Each row is a point. Two turns around zero, p and q, are shown by what they do to some points. Where does a point land after both, in the order given? Backwards means that the second turn is done in reverse. Each puzzle has new turns, and all numbers are rounded.

Turn p:
[-21 -20] -> [-26 -13]
[37 15] -> [40  4]
[-16   4] -> [-14   8]
Turn q:
[-19 -13] -> [-23  -3]
[48 32] -> [57  7]
[ -5 -18] -> [-12 -14]
[-14  -7] -> [-16   0]
[-10   6] -> [-6 10]
Where do these land?
p, then q: [ 14 -10] -> [  4 -17]
q, then p: [-16   2] -> [-10  12]
q, then p: [11 11] -> [16  1]
q, then p backwards: [ 34 -21] -> [ 30 -27]
p, then q: [-43  18] -> [-20  42]

Turn p:
[ 42  27 -29   8] -> [21 54  8  1]
[-32 -38  10   2] -> [-12 -42 -20  17]
[ 21  14 -23  19] -> [ 7 35  6 15]
[  0  23 -16   0] -> [-12  25   1  -7]
[  6 -18   6   0] -> [ 13 -12  -4   7]
[-18 -11  30   9] -> [ -9 -33  15   6]
[-19   2  22 -38] -> [ -8 -27  -6 -38]
Turn q:
[ -3 -20 -21  16] -> [ 10 -16 -23  14]
[-20  17  31 -48] -> [-46  11  26 -32]
[ 9 -7 29 17] -> [ 7 -7 29 19]
[ -1  21 -11  25] -> [ 13  25 -10  18]
[ 16 -12 -28 -10] -> [ 18 -13 -21 -19]
Where do these land?
q, then p backwards: [-45 -22  25  -2] -> [-48   1   6  28]
p, then q: [ 28   3  -7 -29] -> [ 16   9   2 -37]
q, then p: [  2 -15  -5  28] -> [12  7  5 28]
p, then q: [-19  10 -17  17] -> [-16  16 -11  20]
p, then q: [ 34  24   4 -13] -> [  5  17  27 -30]

Turn p:
[ 31  28 -16  22 -28   4   2  14] -> [ 30   7  -5  24 -27  25 -24  -4]
[-21 -25  -7  -2  32 -15  14  -7] -> [-14  -1  -3   4  32 -23  26 -14]
[-10 -32   2 -10  28  -9   7  -6] -> [ -7  -4  -2  -5  32 -25  19   1]
[ -7 -26  19   3   4   7  14 -14] -> [ -4 -20  17  -5  25   0  12   7]
[ 20  48  -7 -11 -36   1   6   0] -> [ 20   7  13   5 -57  12 -12  -4]
[  0 -27   0  -6  12 -14 -19 -18] -> [ -9 -21 -16  -8  16 -26  -3   4]
[-13  22  -7  11   0  22  -9 -10] -> [ -6  -1 -10 -14 -12  27   3 -16]
[19 34 17  5 -1  3 -5 16] -> [ 13  22  13  -9 -14  11 -29  -6]
[  8   7 -10 -14 -12  21  -6  17] -> [ 11  14 -10  -5 -17  13   3  20]
[-28 -28  10   1   2 -21  -4   7] -> [-35  -3   3  12  22 -15   3  10]
Turn q:
[  4  10  -8  16 -28 -11   7  -2] -> [  1  23 -12   1 -15  12  19  -1]
[  2   3   6   2 -13  -6  23 -12] -> [ -3  -2   0 -11  -7  11  25  -3]
[ 17 -11   0 -23  -1  36 -19  23] -> [ 12  -8  -5  -9  14  19 -44  17]
[ 17  -4   6  20 -12 -12  34 -16] -> [  6  -7 -20  -9  -6   9  42  -6]
[ -4  -5  27 -11  17  13 -14  19] -> [  0 -21  15  14  15   2 -18  21]
[  7 -12  -5  12 -25 -11  22 -44] -> [ 18  -3  -7 -18 -28   8  34 -29]
[ -3   1  -2 -16 -18  -7  28 -11] -> [-11  -1   4 -28 -15  10  18  -1]
[-14  30  -2   7  26  -2 -23  -6] -> [ -4  17  23  21  23 -19  -5 -13]
[  0  10  -7  -6  37 -23 -27  11] -> [  0  10  10  12  18 -45 -13  10]
[-11 -27   7 -15  -9  22 -29  30] -> [  1 -13   1  13 -14  13 -48  22]
[-16   5 -20  13  27   1  -3   7] -> [-20   4  -7  14  14 -20 -10 -16]
Where do these land?
p, then q: [  9   9  -5 -21  21 -24  -6  28] -> [ -3  38  13   2   6 -18  19   9]
q, then p: [ -8 -20  -3  16 -16  -8  10 -10] -> [  5 -20   1  19 -12  10  12   7]
p, then q: [-21  14 -34 -10 -25  22  15   5] -> [-20   7 -22 -10  -5  44  12 -12]
p, then q: [ 29   7   2 -17  -2 -14 -18  16] -> [ 14  33   0   3  -4 -11  -5  23]
q, then p: [ 25  -5   6 -26  21 -15 -29   1] -> [  9  19  -1   2   6 -34 -33  10]
q, then p: [  8 -12   9  16  17  -1   6 -31] -> [ 21 -26   7   8  15 -17   8  -5]
q, then p: [-14  -2  23  18   4  -8 -16 -19] -> [  9 -21  20  13  16   9 -17  -5]
q, then p: [  4 -26  25  -1   4  12   1  -5] -> [ 11 -13  -7   6  23   0  -1  25]
q, then p backwards: [ -5  28 -21  15 -17  18  16  19] -> [-31   8  -7  18  12  13 -12  29]
p, then q: [ -4  -8  32  -2   4  -8  11 -27] -> [  7 -35  18   2 -11 -12   4  13]
q, then p: [-24  14 -34  12 -11  26  10  24] -> [-29  -2 -24 -19 -17  27  16 -22]
